Rows are points. To make a cloud, some directions were put in groups of two or more. Within a group, all points are equally far from the middle, so they leave a hole (a ring in 2 directions, a hollow ball in 3). The other directions are filled evenly. Then the cloud was stretched, turned, moved and blurred a little. How many holes are there, and how many directions does each take, smallest first?

Cloud, 14 rows:
[[-0.60  0.26]
 [-0.57 -0.05]
 [ 0.14 -0.47]
 [ 0.47 -0.33]
 [ 0.17  0.62]
 [-0.27  0.64]
 [ 0.53 -0.24]
 [-0.56 -0.08]
 [-0.44 -0.27]
 [-0.16 -0.42]
 [ 0.28 -0.44]
 [ 0.10 -0.49]
 [ 0.60 -0.10]
 [ 0.24  0.60]]
Holes: 1 (2)

Cloud, 13 rows:
[[-0.55  0.13]
 [-0.49  0.54]
 [-0.41 -0.11]
 [-0.45 -0.06]
 [ 0.51  0.35]
 [ 0.55 -0.22]
 [ 0.19 -0.39]
 [-0.55  0.43]
 [-0.52  0.49]
 [ 0.61 -0.09]
 [-0.33 -0.19]
 [-0.04 -0.36]
 [-0.32  0.66]]
Holes: 1 (2)

Cloud, 22 rows:
[[-0.70 -0.16  0.19]
 [-0.40 -0.27  0.66]
 [-0.36 -0.44  0.53]
 [-0.54 -0.34  0.43]
 [ 0.33 -0.16 -0.55]
 [ 0.68 -0.22 -0.09]
 [-0.37  0.39 -0.01]
 [-0.69  0.17 -0.06]
 [ 0.07  0.42 -0.65]
 [-0.72 -0.05  0.21]
 [-0.70  0.15 -0.01]
 [-0.17  0.05  0.64]
 [ 0.38 -0.24 -0.43]
 [-0.21 -0.44 -0.11]
 [ 0.56 -0.37  0.32]
 [-0.27  0.20 -0.71]
 [-0.33  0.25 -0.66]
 [ 0.01  0.46 -0.60]
 [-0.19 -0.52  0.21]
 [-0.16  0.03 -0.71]
 [ 0.05 -0.34 -0.37]
 [ 0.60  0.29 -0.31]]
Holes: 1 (3)

Cloud, 27 rows:
[[ 0.60 -0.36  0.71  0.35]
 [-0.19 -0.30  0.28 -0.40]
 [ 0.33 -0.76  0.47  0.56]
 [ 0.59 -0.61 -0.37 -0.10]
 [-0.32  0.38 -0.48 -0.14]
 [-0.25  0.32 -0.48 -0.43]
 [ 0.06 -0.18  0.67 -0.20]
 [-0.16  0.63 -0.17 -0.27]
 [-0.28 -0.02  0.60  0.48]
 [-0.31  0.25  0.56  0.41]
 [-0.24  0.63 -0.24 -0.18]
 [-0.30 -0.05  0.60  0.45]
 [ 0.14 -0.50  0.09 -0.42]
 [ 0.50 -0.69  0.59  0.16]
 [-0.50 -0.22  0.04 -0.15]
 [ 0.28 -0.63  0.57  0.64]
 [-0.28  0.47 -0.39 -0.02]
 [ 0.42 -0.42 -0.50  0.30]
 [ 0.08 -0.38  0.54 -0.28]
 [ 0.22 -0.09  0.73 -0.10]
 [ 0.38 -0.13  0.73  0.01]
 [-0.31  0.05 -0.52 -0.01]
 [-0.12 -0.55 -0.20  0.29]
 [ 0.50 -0.81  0.50  0.23]
 [ 0.59 -0.58 -0.42  0.04]
 [ 0.56 -0.01 -0.32 -0.24]
 [-0.21  0.45 -0.32  0.16]]
Holes: 2 (2, 2)

Cloud, 55 rows:
[[-0.37  0.70  0.29  0.40 -0.45 -0.03]
 [ 0.26  0.16 -0.58 -0.29  0.18  0.60]
 [ 0.15  0.29  0.40 -0.58 -0.15  0.14]
 [ 0.52 -0.58  0.22 -0.71 -0.05 -0.27]
 [-0.05  0.76  0.34  0.17  0.10 -0.40]
 [ 0.74  0.02  0.14 -0.56  0.48  0.05]
 [-0.21  0.66  0.11  0.00  0.17  0.46]
 [-0.22  0.41  0.62 -0.61  0.00  0.62]
 [ 0.63  0.41  0.22 -0.25  0.54  0.22]
 [ 0.57  0.25 -0.32 -0.39  0.08  0.64]
 [ 0.01 -0.04  0.39  1.01  0.42  0.62]
 [-0.19  0.74  0.54  0.72  0.25  0.38]
 [ 0.25  0.29 -0.53 -0.50  0.23 -0.20]
 [ 0.23  0.71  0.58  0.22  0.49  0.11]
 [ 0.29  0.81 -0.77  0.09 -0.12 -0.14]
 [-0.44  0.21 -0.61 -0.09  0.25 -0.01]
 [-0.14  0.22  0.01  0.03  0.25 -0.25]
 [ 0.08  0.41 -0.53 -0.18 -0.11  0.11]
 [ 0.10  0.19 -0.16  0.71  0.43  0.53]
 [ 0.39 -0.36 -0.25 -0.04  0.26  0.82]
 [ 0.24  0.53  0.00 -0.64  0.46  0.11]
 [ 0.50  0.45 -0.17  0.00 -0.26  0.48]
 [-0.18  0.68 -0.10 -0.39  0.14  0.57]
 [-0.30  0.72  0.31 -0.19 -0.01 -0.19]
 [ 0.20  0.25  0.35 -0.37 -0.31  0.14]
 [ 0.25 -0.19 -0.46 -0.02  0.48  0.26]
 [-0.35  0.39  0.40 -0.26 -0.32 -0.08]
 [-0.19  0.18  0.14 -0.10  0.35 -0.69]
 [-0.36  0.49  0.73  0.45 -0.06  0.16]
 [ 0.20  1.10  0.01 -0.64  0.09 -0.46]
 [ 0.39  0.08  0.79 -0.13  0.62  0.57]
 [-0.35  0.19  0.16 -0.16  0.28 -0.77]
 [-0.43  0.40  0.13  0.28 -0.37  0.01]
 [ 0.31  0.50 -0.34 -0.02 -0.63  0.61]
 [ 0.11 -0.05 -0.37  0.63  0.18 -0.01]
 [ 0.46  0.70  0.24 -0.34 -0.43 -0.01]
 [-0.16  0.43 -0.18 -0.48  0.08 -0.30]
 [-0.10  0.78 -0.10 -0.39  0.07 -0.27]
 [-0.47  0.19  0.08  0.14  0.28 -0.75]
 [-0.02 -0.69  0.02  0.33 -0.16 -0.42]
 [ 0.24  0.29  0.34 -0.08 -0.23 -0.26]
 [ 0.08 -0.75  0.95 -0.22  0.53  0.54]
 [ 0.40  0.61  0.25 -0.32  0.38  0.71]
 [-0.21 -0.48  0.69 -0.02  0.11  0.37]
 [-0.72  0.08  0.08  0.31 -0.22  0.08]
 [ 0.30  0.14  0.09 -0.03 -0.29  0.42]
 [-0.05 -0.43  0.94  0.30  0.39  0.23]
 [-0.33 -0.49  0.81  0.37  0.56  0.16]
 [-0.32  0.05  0.96  0.53  0.36  0.35]
 [-0.12  0.40  0.32  0.25  0.30  0.60]
 [-0.37  0.55  0.35  0.35  0.11 -0.47]
 [-0.29 -0.25 -0.51 -0.52  0.01  0.56]
 [ 0.32 -0.26  0.22 -0.66  0.57  0.57]
 [ 0.66  0.11 -0.92 -0.40 -0.09  0.02]
 [ 0.65  0.00 -0.32  0.35 -0.04  0.55]]
Holes: 0

Cloud, 76 rows:
[[-0.54  0.42 -0.66 -0.23 -0.40 -0.05 -0.15  0.21]
 [ 0.29 -0.22  0.41  0.43 -0.47  0.11 -0.19  0.51]
 [-0.44  0.18 -0.85  0.35 -0.15  0.23 -0.19  0.41]
 [-0.08  0.48 -0.40  0.86 -0.05  0.68  0.05  0.74]
 [-0.11  0.73 -0.17 -0.60 -0.20  0.31 -0.50  0.21]
 [ 0.09 -0.57  0.37  0.01 -0.30  0.18  0.17  0.24]
 [ 0.34  0.49 -0.29  0.08 -0.73  0.34  0.19  0.47]
 [ 0.31 -0.25  0.00 -0.12 -0.15  0.21 -0.64  0.34]
 [-0.15  0.54 -0.34  0.79  0.09  0.40  0.60 -0.17]
 [-0.52 -0.08 -0.46  0.92 -0.11 -0.37  0.29  0.33]
 [ 0.42  0.30 -0.13  0.22 -0.56 -0.45 -0.48  0.55]
 [-0.23  0.46  0.03  0.89  0.28  0.11  0.12  0.91]
 [ 0.09  0.12  0.01 -0.17 -0.02 -0.19 -0.82  0.50]
 [ 0.22  0.83  0.17  0.75 -0.44 -0.32  0.30  0.57]
 [ 0.24  0.79 -0.08  0.53 -0.17  0.42  0.61  0.48]
 [-0.09  0.95  0.07  0.21 -0.23 -0.31 -0.24  0.60]
 [ 0.35 -0.18 -0.27 -0.05 -0.46  0.27 -0.16  0.58]
 [ 0.13  0.34 -0.32 -0.09 -0.52  0.60 -0.12  0.88]
 [-0.41 -0.71 -0.29  0.98 -0.15 -0.45  0.35  0.03]
 [-0.18  1.19 -0.12 -0.05 -0.13 -0.17 -0.35  0.67]
 [ 0.57  0.25  0.03  0.25  0.31  0.26 -0.61  0.25]
 [-0.28  0.28 -0.44 -0.35 -0.08 -0.09 -0.24 -0.25]
 [ 0.42 -0.28  0.24 -0.09 -0.51  0.15 -0.37 -0.25]
 [ 0.35 -0.66 -0.23  0.62 -0.21  0.24  0.28  0.04]
 [ 0.09 -0.30  0.21  0.70 -0.30  0.47  0.04  0.39]
 [ 0.35 -0.04  0.13 -0.32 -0.07 -0.01 -0.67 -0.01]
 [-0.32 -0.02 -0.61  0.28  0.79 -0.04 -0.02  0.12]
 [-0.05 -0.52  0.21  0.79  0.47 -0.11  0.26 -0.19]
 [-0.15  0.86 -0.23  0.64  0.26  0.83 -0.57  0.55]
 [-0.39 -0.39 -0.22 -0.43  0.45 -0.04 -0.29 -0.29]
 [-0.31  0.05 -0.01  1.07 -0.06  0.43  0.12  0.46]
 [-0.56  0.31  0.24  0.86  0.17  0.50 -0.07  0.46]
 [ 0.12 -0.26  0.23  0.27  0.42 -0.46  0.32 -0.33]
 [ 0.78 -0.43  0.31  0.05  0.00  0.12 -0.10 -0.18]
 [-0.54  0.18  0.33  0.68  0.16  0.75 -0.07  0.31]
 [ 0.60  0.35  0.39  0.06 -0.02 -0.25  0.12  0.04]
 [-0.14  0.60 -0.25 -0.34  0.84 -0.02 -0.49  0.04]
 [ 0.01  0.60 -0.80  0.85  0.06  0.17  0.17  0.38]
 [ 0.17  0.74  0.41  0.92  0.07 -0.14  0.02  0.46]
 [ 0.22  0.48 -0.74  0.51 -0.08 -0.40 -0.34  0.46]
 [-0.11 -0.33  0.28  0.45 -0.47  0.26  0.12  0.61]
 [ 0.06  0.43  0.27  0.10  0.39 -0.27 -0.54  0.62]
 [ 0.21  0.55  0.21 -0.06 -0.38 -0.23  0.05  0.22]
 [ 0.31  0.49 -0.27 -0.46  0.65  0.37 -0.62  0.13]
 [-0.38  0.75 -0.16  1.01  0.15 -0.40  0.07  0.40]
 [ 0.00 -0.21  0.32  0.65  0.44  0.11  0.34 -0.38]
 [ 0.68 -0.02  0.04  0.39  0.21  0.30  0.45 -0.11]
 [-0.14  0.55 -0.49 -0.31  0.53 -0.07 -0.34  0.76]
 [-0.62  0.23  0.35  0.45 -0.10  0.15 -0.22  0.41]
 [-0.20  0.92 -0.39  0.56  0.45  0.85  0.39  0.03]
 [-0.55  0.32 -0.11  0.94  0.51  0.44 -0.21  0.19]
 [-0.30 -0.04 -0.28 -0.03  0.51  0.27 -0.63 -0.27]
 [-0.06  0.63  0.23  0.10 -0.37 -0.06  0.20  0.25]
 [-0.75 -0.36 -0.24  0.49  0.41  0.38 -0.20 -0.02]
 [-0.45  0.05 -0.59  0.18  0.07 -0.23  0.36 -0.30]
 [-0.42  0.72 -0.69  0.40  0.19 -0.36 -0.03  0.76]
 [ 0.40  0.38 -0.09  1.01 -0.18  0.03  0.58 -0.23]
 [ 0.22 -0.45 -0.50 -0.21  0.42  0.09 -0.13 -0.48]
 [-0.32  0.09  0.48  0.47  0.16  0.39  0.01  0.10]
 [-0.15  0.09 -0.07 -0.32 -0.45  0.28 -0.75  0.07]
 [ 0.55 -0.23  0.11 -0.19  0.01  0.28 -0.33  0.25]
 [ 0.05  0.48  0.31 -0.40 -0.08  0.48 -0.74  0.49]
 [ 0.00 -0.07 -0.14  0.69  0.24 -0.83 -0.03  0.57]
 [-0.43 -0.38  0.05  0.51  0.38 -0.09  0.04 -0.59]
 [-0.60  0.11 -0.09  0.01 -0.11 -0.18 -0.66  0.47]
 [ 0.54  0.47 -0.34 -0.19 -0.36 -0.25 -0.07  0.11]
 [ 0.42  0.37  0.17 -0.18  0.27 -0.05 -0.75  0.58]
 [ 0.15  0.36 -0.29 -0.44  0.36 -0.33 -0.08  0.12]
 [ 0.27  0.13 -0.20 -0.12 -0.61  0.59  0.30  0.29]
 [-0.31  0.49  0.02  0.71 -0.48 -0.02  0.19  0.99]
 [ 0.32  0.42 -0.10  0.26 -0.84 -0.37  0.15  0.77]
 [ 0.42  0.64 -0.10 -0.53  0.27  0.54 -0.32  0.38]
 [-0.15  0.07  0.04  0.89  0.62  0.08  0.17  0.36]
 [-0.65 -0.33 -0.09  0.89 -0.13  0.49  0.13  0.25]
 [ 0.40  0.39  0.44 -0.08  0.10 -0.11 -0.25  0.21]
 [ 0.30  0.15  0.16 -0.23  0.21 -0.22 -0.71  0.43]]
Holes: 2 (3, 3)
